Every row gives one point. The last column is the point's height on a tilted bowl or saddle (a function of degree 2), plus a little noise. Count its main directions that bend up, bend down and stay straight.

Points (18 x 4):
[[  8  39  -4 -17]
 [ -6  16  29 -29]
 [-15  -1  39 -18]
 [-35  29  17 -53]
 [ 14   8 -12   0]
 [-46   6 121  26]
 [-29  28  24 -51]
 [ 28  40  23 -52]
 [ 59  62 -21 -10]
 [-24  54   8 -68]
 [  4 -31  38 -18]
 [ 21  35  55 -69]
 [-26  -2 -62  34]
 [ 35 -61 -42 -67]
 [-42 -34  31 -10]
 [ 16 -36  -4 -29]
 [ 73  14  -7 -65]
 [ -7 -19  15 -13]]
Directions: 1 up, 2 down, 0 straight

Points (23 x 5):
[[  11   14   59   13   18]
 [  10  -11  -22  -24  -13]
 [ -35   -5   -4  -17   13]
 [-107   37    8    9   -6]
 [  27  -18  -35   66   -4]
 [   8   55  -12  -29    8]
 [ -74   17   67  -25  111]
 [  -3    2  -20   39  -12]
 [ -48   45  -27   -3  -26]
 [ -43  -27   54   -5   77]
 [  -6  -34   66    5   54]
 [   2    7   63    1   39]
 [ -35   12  -85  -15  -48]
 [   7   10   11   -8    6]
 [  41   29  121  -24   84]
 [ -33  -71  -60  -43  -33]
 [ -18   -3    8   60    1]
 [ -25   11  -53  -93  -17]
 [ -28    0  -14   13   -1]
 [  33   23   39   54  -36]
 [  13   22   -4  -63   25]
 [ -45   59   18  -42   52]
 [ -65   -3  -22   11   -2]]
Directions: 2 up, 2 down, 0 straight

Points (38 x 7):
[[  19   25  -39   71   -8    9  -32]
 [ -75   52  -39    6   -4  -42   22]
 [ -22   18  117   12  -29  -43  -69]
 [ -13    7  -22  -31  -14  -23    5]
 [ -58   35   15  -48   13    2   15]
 [  53   50   46   69  -91  -18  -62]
 [  44  -70    5   22   98  -23  -27]
 [ -45  -19    6  -18  -38  -55    9]
 [  46   11  -67   28   12  -28   -4]
 [ -44   23   50  -21   20  -17   -1]
 [  17   11  -29   77  -22   52  -53]
 [  52  -75  -37  -26   15    1  -11]
 [  38    3   76  -11   28   46  -55]
 [  -3   38  -27   48   -8   19  -29]
 [ -46   -4   65    0  -22  -48  -14]
 [ -74  -33   13  -16  -17   48    2]
 [  36   -1    5   49   31   26  -28]
 [ -60  -18   23    1  -16   84  -38]
 [ -31  -36   62  -50  -73    9  -50]
 [  81   15  -92    2  -34   54  -18]
 [  -6  -29   33   38  -27   71  -66]
 [ -47  -38   -5  -11   19  -45   31]
 [  -2   16   26   55   23   54  -53]
 [  16    4   -6   42   -7   55  -41]
 [  62  -39   33  -22   -9  -15  -10]
 [  13   61   72   89   83   69 -121]
 [  79   54    1  -14    5   -6    0]
 [  21  -52  -67   21  -57   69  -63]
 [   8   -3  -18  -81   28   -2    1]
 [  24  -20   43  -40   44  -60   -7]
 [  19    1  -61   28  -21   49  -33]
 [  65  -13  -35 -103   37  -12   -6]
 [ -33   -1   66  -52   -2  -13  -13]
 [ -21   -9  -14   39  -44  -29  -18]
 [  -7  -11    9  -33  -15  -20   -1]
 [  -8  -49   48   -7   16   33  -32]
 [  19  -39   -2   42  -13 -110  -22]
 [  40  -48   32  -13   20   83  -61]]
Directions: 1 up, 5 down, 0 straight

Points (42 x 7):
[[ -6  26  17  41  16  39  22]
 [ 75   3  14 -73  18  -2  45]
 [-69  -6  51 -36   5 -33  66]
 [ 48 -30  -6  18 -62 -54  81]
 [-30 -12 -11 -17  10 -61   5]
 [ 68 -37 -27 -61  24 -63  49]
 [-29   8   5 -30  90 -79  -7]
 [ 16 -17  38 -88 -41  28  63]
 [  7   5  58 -63 -13 -59  52]
 [  8  37  34 -23  11 -35   0]
 [-20  24  21 -39  32 -38  18]
 [-40 -35 -66 -39 -66 100 -54]
 [ -5  61 -24  58 -20   8  82]
 [-47 -27  40  32 -13  31  69]
 [  5  56  68  12   7  53 -35]
 [ -2 -12 -66  14  18  44  36]
 [  4 -26 -66 -43 -58 -21  10]
 [-70 -30  54  -3  12  81  80]
 [ -1  37  -4 -31   8  13  17]
 [-25  -2  36 -50 -17 -50  50]
 [-57  -9  -9 -11   6  26  29]
 [ 11   5 -69 -77 -66   4  19]
 [-42  36  19 -28  16  65  27]
 [ 21 -15 -28 -17  29 -10  12]
 [-63 -13  15  14   4  -7  42]
 [ 69  70  27  -1 -14  51 -39]
 [ -4  41  11   0  21   9   7]
 [-14 -41 -37 -28 -12  -2  -1]
 [-16  -4 -34  -9  -8 -57  16]
 [ 13 -36 -41  41  42  -9  20]
 [ 69  -5  38  13 -48 -38  59]
 [ 34 -20  22   0 121 -41 -45]
 [  4  28  60   7  18  11 -18]
 [ -6 -10 -47 -21 -32  -9  18]
 [ 20 -11 -30   2   7  56  28]
 [ -2  35  30 -79 -47  34  35]
 [ 50 -32  82  36  36   3 -10]
 [ 14 -11  52 -47 -47 -11  65]
 [-50 -27  12 -17  66 -32   2]
 [-32  32 -20 -75  39 -42  61]
 [ 38  22  49  26  17 -38 -37]
 [ -6  25  34  33  16 -29  -4]]
Directions: 4 up, 2 down, 0 straight

Points (75 x 9):
[[   4   79   51   74  -13  -43   31   73  -42]
 [ -24    8    0   74  -47   49  -54   78  -55]
 [  -8  -45   12   20   32   -9  -33   13    2]
 [  -4  -76    9  -16   23   10  -42   -5    4]
 [  18  -18  -39  -56   -2  -21   -9   47    8]
 [ -66   -4   25    2  -39   58   46  -15   -4]
 [  37  -25   23  -58  -43  -61  -29   75    1]
 [  25  -80  -58  -59   -1   75  -29  -41  -55]
 [ -21    5  -18  -31  -13   23   46   73   17]
 [  14   16   -7  -45  -25  -60  -16   -9   -9]
 [  22  -27   -8   13  -20   23   37  -27    2]
 [  11   -5  -20  -58   20   35   86  -74  -37]
 [   3  -23   12   54  -29  -47  -36  -43  -60]
 [ -53  -49    4  -11  -55   63   14  -18  -16]
 [  26  -18 -121   46  -41   -3   13  -45 -107]
 [ -78  -16   25  -54   31  -12   18  -68  -36]
 [  37   24   -8    2   30   39  -43    0  -11]
 [ -15   11  -46  -59    3   26   14   10   -5]
 [  25   18  -59   26  -31   59  -25  -16  -41]
 [ -35  -40   27  -26  -64    3   22   12    4]
 [  30   93  -50  -15    5    7   11    5  -32]
 [ -45  -12  -29  -19  -28  -18   20  -25  -19]
 [ -44  -19   30  -45  -13  -26   -8  -59   -8]
 [ -27   46   -1    9  -18   35  -23   10  -11]
 [  40   -4   51  -12  -17   24    4  -43    3]
 [  13  -24  -26   12    8  -33   90   43   -9]
 [  -7  -31  -29  -20  -51   36  -21  -99  -71]
 [  45   29  -39   69  -21  -37  -15  -15  -70]
 [   9  -95  -58  -21   22  -20   34    2  -32]
 [ -12  -22    9   10    7   -9   31    5   10]
 [  11   17   45   53   24  -47  -24  -54  -59]
 [ -29    2   35  -24  -44  -39  -20  -54  -17]
 [  -8   69   89   21  -17  -20  -20  -50  -53]
 [  -6   26  -22   53   45  -18   19    2  -10]
 [ -10   10  -25   34   36   10  -33  -48  -42]
 [  -3  105   -7   35  -37   33  -28  -88 -118]
 [ -59  -47  -44    6    2   55   19    1   -8]
 [ -15   15   42   12   34   30   -8   36   17]
 [   6   -5   29  -32   70  -26   -5    7    6]
 [  99    4  -10  -39  -57   28   54  -26    3]
 [  94  -27   58   33  -39   17  -11   30  -28]
 [   8  -12 -107    6  -30  -10    1   41  -41]
 [  33   15  -73   34  -18  -26  -56  -32  -91]
 [  38  -21  -11   21  -32   19  -41 -104  -86]
 [ -19   45   27   60  -36  -37    2    7  -40]
 [  15   -4  -13    3   24   11  -93   46  -10]
 [ -11  -10   71   32  -27   18   83  -12   12]
 [  39 -107  -12  106   -4  -23   63    7  -87]
 [  19    1   91   33  -25    1  -15    9  -18]
 [  38   38  -13   -5  -45   48  -27   13  -17]
 [ -25    2   32   96   29  -78   34   28  -64]
 [ -75   39   18   59    3  -75  -39   18  -55]
 [  52  -19  -25  -19  -38    2  -16  -51  -36]
 [ -61  -37  -68   34   26  -30   22   37  -17]
 [  71   25   24   -2  -23   -6  -19  -26  -19]
 [  -6  -69  -15   72   33  -34   32   -3  -44]
 [ -12   -3   -8 -112   65    6  -10  -15  -22]
 [  -6   -6  -43  -68  -13  -15   36  -31  -28]
 [ -25   10  -54  -19   39  -34   79  -22  -45]
 [  19  -36   95    9 -101   24   21   10  -21]
 [ -53   34   -1   27  -17   32  -26   65   -6]
 [ -14   14   35  -11  -51  -14   66   20    7]
 [ -24  -59   50  -29    7   16   20  -39   -1]
 [  15   36   34   10   11   28   52   21   34]
 [ -29    5   23  108  -41   62  -94   41 -117]
 [  56   13   42  -11    1   -6  -67   -1  -22]
 [ -25   18   43   12  -10   38 -102   25  -38]
 [ -13   23  -11  -40  -10  -15   -2   27    8]
 [ -60   29  -46   52    4   12   27   19  -12]
 [   7   25  -10  -32  -17   12    0    3    5]
 [  27  -34  -13   27   51   15  -25  -53  -36]
 [   0  -24    3   -3  -40  -78   28  -30  -28]
 [  79   11  -25  -39   10  -42   41   11  -19]
 [  33   25   -9   45   14    6    2   57    9]
 [  29  -46  -17   95  -65  -13   78  -60  -63]]
Directions: 1 up, 6 down, 1 straight
